Each row is a point. The ring and each string are closed loops that go straight from each point to the next, and from the last back to the first. Before rounding, they use only three directions, however many columns there are. Count how often each string passes through the ring. Passing back the other way cancels.

Ring:
[[ 38  -1  15  42]
 [ 35  24   9  35]
 [  7  40 -18  12]
 [-23  17 -29  -2]
 [-30 -21 -29   1]
 [-14 -42 -25  13]
 [ 25 -35   0  36]]
String (23 x 4):
[[ 13  22 -27  14]
 [ 12  43 -47   5]
 [ -5  54 -47  -4]
 [ -4  26 -46   0]
 [ -3   7 -25  10]
 [-17   7 -10   8]
 [-44  11 -15  -6]
 [-47   8 -36 -13]
 [-20   4 -53  -5]
 [-10   3 -38   4]
 [-17   3   1  13]
 [-33  19  -7   0]
 [-31  44 -43 -13]
 [ -7  42 -49  -4]
 [  8  21 -37  10]
 [  3  15  -7  17]
 [  5  27   5  20]
 [ 11  14 -11  19]
 [ 26  24 -32  18]
 [ 41  57 -20  24]
 [ 30  60  11  28]
 [ 13  42  19  26]
 [  4   6  -1  20]]
Times through: 1
